Every row gives one point. A path goes straight from each point to the next, and from the last back to the first. The post is the endless flat space through its rows: a point in 2 columns, a line in 3, a plane in 4, and so on, so that a path can go around it. Count how often the path circles the post. Going back the other way cancels.

Post:
[[-0.1  0.8]]
Path:
[[-3.5 -2.8]
 [ 2.1 -2.4]
 [ 5.8  1.1]
 [ 0.4  2.1]
 [-2.1  1.7]
 [-1.9  3.7]
 [ 4.0  2.4]
 [ 4.1  0.3]
 [ 0.9 -1.2]
 [ 1.9  1.2]
 [ 1.0  5.1]
 [-4.1  1.1]]
Times around: 1

Post (7 x 8):
[[-0.4  2.5 -0.5 -5.0  3.7  1.2 -3.4 -0.4]
 [-0.4  0.5 -4.1 -4.6  0.9  0.3  4.2  3.4]
 [-2.0  0.3  3.2  2.2  1.2 -1.3 -3.5 -1.3]
 [-4.5 -1.3  2.2  4.0 -0.4  2.8  0.4  5.1]
 [-0.5 -1.8  4.0 -0.2 -2.1  3.5  4.1  0.5]
 [-1.4  0.7 -6.8  1.1  1.6  2.5  4.9 -2.0]
 [-0.3  0.9  0.2 -0.4  0.2  1.0 -4.7  0.1]]
Path (14 x 8):
[[-2.4  1.2  3.3 -0.1 -1.8 -0.2 -3.3  3.6]
 [ 0.1  5.1  5.2 -2.8  1.9  4.5  0.3  0.3]
 [-0.4  2.5 -0.9 -1.6  2.7  2.4 -2.9  4.1]
 [-1.4 -1.1  1.1  1.9  1.1  5.3 -0.5  1.7]
 [-5.4 -1.7 -4.8  0.8  5.0 -0.6  0.1 -4.2]
 [-4.5  0.9 -2.3 -5.7  0.6 -0.2 -1.8  1.2]
 [-0.1  4.1 -2.1 -3.6 -1.8  4.8  0.4  1.9]
 [ 1.4  4.5  3.4 -1.3  0.9  5.5  0.2 -2.6]
 [-2.0  0.6 -1.1  1.1  5.6 -1.2  0.1  0.6]
 [-0.6  0.3  1.1 -2.0  2.0  3.7  4.8  3.0]
 [ 0.2  2.5 -3.4  2.7  2.8  2.1  3.8 -1.9]
 [-1.2 -1.1  0.8  2.9  1.3 -2.2 -1.0  2.9]
 [ 0.3 -3.0  2.1 -1.8  0.4  2.1  3.0 -1.6]
 [-6.3 -0.3  0.2 -3.5  3.4 -1.6 -1.9 -0.2]]
Times around: 2

Post:
[[-1.1 -0.2  3.9  3.2 -0.3  2.3  0.1  1.7 -0.3  0.5  2.5 -6.2]
 [ 4.0  0.3 -0.1  2.0 -0.9  1.7  1.4  3.9 -5.1 -0.6 -2.0  4.1]
 [ 2.4  1.0 -4.1 -5.0 -4.9 -4.8  3.5  0.9  2.3  2.1  2.9 -2.2]
 [-0.6 -3.5 -0.9 -0.4  2.3  4.8  2.0 -3.2  0.6 -0.6  5.3 -1.7]
 [ 0.0  1.3 -0.2  1.0  4.6  3.3  2.3  4.6 -2.5 -2.0  2.1  0.8]
 [ 4.9 -1.5  2.6 -0.6  1.2  1.1  0.1  0.4 -0.1 -0.8 -4.2 -5.3]
 [ 4.7  2.1  4.3 -2.1 -1.1 -6.3 -4.3 -0.8  0.9  1.9  0.5 -0.9]
 [ 0.2  3.1 -2.8 -3.3  2.0  1.4 -0.5 -1.9 -0.5 -4.8 -0.8  0.0]
 [ 2.5  0.9 -0.9 -0.5 -1.0  1.5 -1.1  0.9  4.6 -2.8  0.6 -4.0]
 [ 2.7 -0.9  2.1 -5.3  0.2  1.3 -1.8 -0.1 -3.1  1.5  2.3 -3.8]
 [ 2.9 -1.7 -6.6 -3.2 -1.1 -1.4  0.8  0.6 -2.7  1.7  1.5 -3.8]]
Path (12 x 12):
[[ 0.8  4.1  2.5  2.7  1.9  1.3 -0.5 -0.3  2.1  1.7 -0.8 -0.7]
 [ 6.9  0.2  4.2 -4.1  0.2  3.3  3.5 -2.2  1.5 -0.9 -1.5 -1.9]
 [ 2.8 -4.1  4.8  1.2  2.9  3.2  4.0  3.3 -1.4  0.8  1.6 -4.9]
 [ 0.1  0.3 -5.4 -0.9  0.8 -1.0  1.1  1.0  1.2 -3.5 -0.8 -3.4]
 [ 1.1 -1.3 -2.6 -0.3 -3.0  0.6 -5.2  4.1  3.8  0.1  1.0 -3.5]
 [ 3.0  2.1  3.0  1.2  4.1  0.6 -1.2 -0.9  1.4  0.3 -1.4 -0.9]
 [ 5.5  0.6  0.3 -2.3  0.0  2.2 -2.4 -6.2  0.4 -1.8 -2.0 -2.4]
 [-1.0  4.0  3.6  0.2 -1.9  3.8  3.2  0.2  4.2 -2.1  4.0  0.4]
 [ 6.0  3.0  3.0  1.9  4.4  1.3 -0.2  0.2  1.2 -2.6  1.3  0.0]
 [ 3.9 -2.9 -5.1 -4.5  0.4 -0.2  0.2 -1.1  2.1 -4.7  0.1 -4.0]
 [ 2.4 -4.4  2.4 -2.5  5.2 -1.3  0.3  3.4 -2.2  0.0  0.4 -1.6]
 [-2.4  1.1  1.0 -2.2  0.0  3.8  3.8 -1.0 -0.1  0.6 -2.0 -0.6]]
Times around: 2

Post (17 x 18):
[[ 0.3 -1.6  2.9 -0.6 -0.6  0.1  0.9  0.4  1.4 -0.6  2.8 -2.0 -0.9  3.7
  -1.1  0.6  0.1  2.4]
 [ 0.9  0.7 -0.8 -2.2 -0.4  0.1  2.3  0.8 -2.0 -2.6  0.6 -4.3 -2.0  0.8
   1.3  1.3  0.2  0.5]
 [-0.5 -2.4  0.1 -4.0 -2.1  0.1  3.3  1.4  1.7  1.6 -3.0  0.8  1.7  1.3
  -3.1 -2.3  2.6 -1.5]
 [-2.8  2.5 -2.4  0.7  2.1 -0.4 -3.3 -0.4 -0.3  2.8 -0.7  2.1  3.1 -1.9
   2.3  1.2  0.7  0.2]
 [-1.5 -6.7 -0.9  0.2 -3.6  0.7 -0.3 -0.6 -1.7  0.1  0.9 -2.2 -2.4  2.7
  -2.9  2.0  0.2  1.8]
 [ 3.5  1.3  0.7 -1.5 -2.1  0.3 -0.6  0.3  4.8 -0.9 -0.8  0.9  5.5 -0.8
   4.4  0.3  3.1 -0.8]
 [-6.6 -3.0  0.1  1.0  0.9  1.5 -0.7  2.3 -3.9 -2.4 -0.8 -0.6  0.7 -4.3
  -2.3  2.9 -3.1 -2.2]
 [ 2.7 -0.2  1.6  0.4  0.5 -4.4 -4.0 -5.1  2.0  0.9  0.6 -4.5  7.4  2.0
   3.1  1.1  3.8 -2.8]
 [-4.6 -2.2 -2.3 -1.9 -0.4  2.3 -1.2  0.6  0.4  1.0 -0.1  1.8 -2.1 -3.7
   4.5  1.6 -0.5 -1.5]
 [-1.2 -4.1 -0.8  1.1  2.1  1.6  5.7  1.0 -1.9  2.9  2.5  1.5 -0.4 -3.8
  -2.3  1.0 -0.2  2.9]
 [ 3.2  0.2  0.4 -3.4 -3.8 -1.1 -1.9 -1.0  0.0 -0.7  2.5 -1.7  0.7  1.6
   1.1  3.4 -1.7 -2.1]
 [ 4.2  3.3  2.9  0.5 -2.0  1.5 -2.1 -3.4  0.5 -2.9  0.3 -1.6 -0.4 -2.3
  -1.7 -1.9 -2.8 -1.2]
 [ 1.1  2.1 -1.9  0.3  3.1  0.6  1.4  2.0 -2.0 -4.0  3.7  2.1  0.7  1.4
  -1.2 -2.2 -2.2 -0.3]
 [-3.3 -2.3 -0.8 -0.3  1.3 -0.2 -5.8 -0.5  1.3 -1.9 -0.5  1.7  0.4 -7.8
   1.5  5.1  2.3 -3.2]
 [ 3.2 -6.3  3.7  0.2 -1.8 -2.1 -4.3  0.2  0.7  0.4  0.6  1.8  1.6 -0.3
  -1.7  0.9 -0.5  2.9]
 [ 1.4 -0.2 -2.9 -1.3  6.1  6.0  1.1 -1.5 -0.9 -0.7  2.2 -1.9 -1.3  2.8
  -2.3 -1.4 -2.5  4.1]
 [ 2.3 -0.5  0.5 -1.4 -3.7 -2.4  1.1  0.2  3.4 -3.1 -0.6 -0.8  1.4 -0.7
  -0.9  0.7 -2.1  0.8]]
Path (25 x 18):
[[ 7.0 -1.1  4.7 -1.9 -0.8  1.1  0.5 -2.4  1.2  1.5  2.4 -4.5  3.2  0.0
   3.7 -1.8  0.0  0.1]
 [ 2.7 -1.0 -4.0 -1.4  2.0  6.8 -4.5  0.4  2.0 -3.2 -2.8  1.3 -1.3 -3.1
   1.2  0.3  4.0 -1.6]
 [-2.0  0.3 -1.2 -3.9 -4.8 -2.6 -1.0  1.4  0.2 -3.0 -4.0 -0.8 -0.8 -0.1
   1.4  0.9 -3.1 -3.5]
 [ 1.8  0.3  1.9 -2.1 -2.5 -1.7  1.3  0.0 -2.1  0.1  2.4  1.6  3.8 -3.9
   1.3  4.2 -1.0 -2.0]
 [-0.6  2.4  1.0 -3.9  4.2  3.2 -1.4 -1.2  1.5 -3.0  0.2  0.1 -1.6 -0.1
  -2.9 -5.5  0.3  1.6]
 [ 1.5  1.3 -0.6  3.0  2.0 -1.0 -1.9 -2.3  0.3 -1.7  0.5 -7.6  3.2 -0.9
   2.1  1.5 -1.2  0.3]
 [-1.5  4.9 -4.8  1.6  1.1  3.8 -0.2  0.4 -0.1 -3.9  3.0 -1.6 -0.4 -2.1
   3.2  0.9  0.8  0.3]
 [ 0.8 -8.7  1.9 -1.6 -4.1 -4.1 -4.5 -3.3 -5.0 -0.6 -1.4  1.4  1.0 -6.4
  -0.7  2.2 -2.1 -1.3]
 [-1.7 -1.0  2.7  0.9 -2.3 -0.1 -1.6 -0.6  3.3 -3.8 -4.1  0.3  3.8  1.1
  -3.9 -2.5 -2.6  0.3]
 [ 0.6 -3.1 -1.0  2.9  7.0 -4.3 -1.7  0.9  0.3 -1.2  1.1 -1.1  3.1  3.3
   0.2  0.5  1.6  3.5]
 [ 2.1  8.6  2.1 -1.4 -4.1 -3.4 -2.9 -2.0  4.9  0.1  1.6 -3.8  6.0  2.6
   7.5  0.1  0.2 -5.5]
 [ 3.4 -7.0  0.0 -8.3 -2.6 -0.9  3.0 -1.6 -0.5  4.0  0.8  1.4  2.7 -2.7
  -1.5 -3.5 -2.3 -3.1]
 [-0.7 -2.3  4.9 -0.2  0.6 -3.4 -2.5 -0.6 -1.0 -1.0 -2.1  2.7  4.6  1.1
  -3.2 -2.7 -1.1  3.3]
 [ 0.3 -0.9 -0.2 -0.1 -2.4 -0.7  1.6 -0.5 -0.5 -0.8  2.9 -0.2 -3.1  4.2
   2.7  1.5  2.4 -0.8]
 [-3.5  2.2  2.1  2.5  3.8 -3.4 -0.1  3.3  0.1  0.1  5.1  0.5 -1.0 -0.9
   3.3  2.5 -3.5  1.3]
 [-3.8  4.2  3.9 -1.0  2.4  4.5 -0.7  0.0 -1.0  3.5 -3.1 -4.6 -0.1 -3.8
   1.0 -1.3 -5.0  3.9]
 [ 1.6  5.3 -5.0 -4.3  0.8  4.9  5.6 -1.9  0.1  3.0  1.8 -1.2 -0.7  1.1
   3.3 -0.6 -1.0  2.3]
 [ 2.0 -3.4  1.6 -4.3 -0.8 -0.1 -1.5 -2.6 -2.4 -2.7 -0.4 -3.1 -1.9  3.9
  -2.6  2.7  1.6  1.4]
 [ 3.0 -5.8  0.3 -3.4  1.8 -3.2  0.0  3.2  1.8 -2.2  1.8  0.1  4.8  4.8
  -2.4  2.5 -0.7 -0.7]
 [-3.0 -1.2 -0.4  2.8 -0.5  3.0 -2.0 -0.8  0.0  4.3  1.7 -1.5 -1.3 -0.7
  -5.7  1.5 -3.4 -0.2]
 [ 3.6  5.9  4.5  2.0  2.9 -0.3 -4.7  0.1  6.4 -1.4 -0.1  0.4  7.9  1.7
   5.4 -7.1 -1.4 -3.9]
 [ 3.0 -1.0  0.4  2.6  0.8  2.3 -2.8 -3.0  1.7 -1.4  2.1 -2.2 -2.0 -1.2
   1.3  2.1 -3.2  0.1]
 [ 2.6 -2.8 -0.2 -0.6 -3.0  5.7  3.3 -4.7  1.1 -2.1  0.1 -5.1 -1.4 -0.3
  -1.6  5.3 -6.9  2.9]
 [ 1.2  2.7 -2.8  2.1 -1.1  2.2  0.1  1.9 -3.2 -3.6 -2.7 -4.3  3.4  3.5
   1.2 -2.0 -4.5 -0.8]
 [-1.1 -1.8 -1.6  6.4  0.5 -0.1 -5.1  1.4  2.5 -5.1 -1.1  3.9  6.6 -4.8
  -0.5 -2.6 -1.1 -0.6]]
Times around: 2
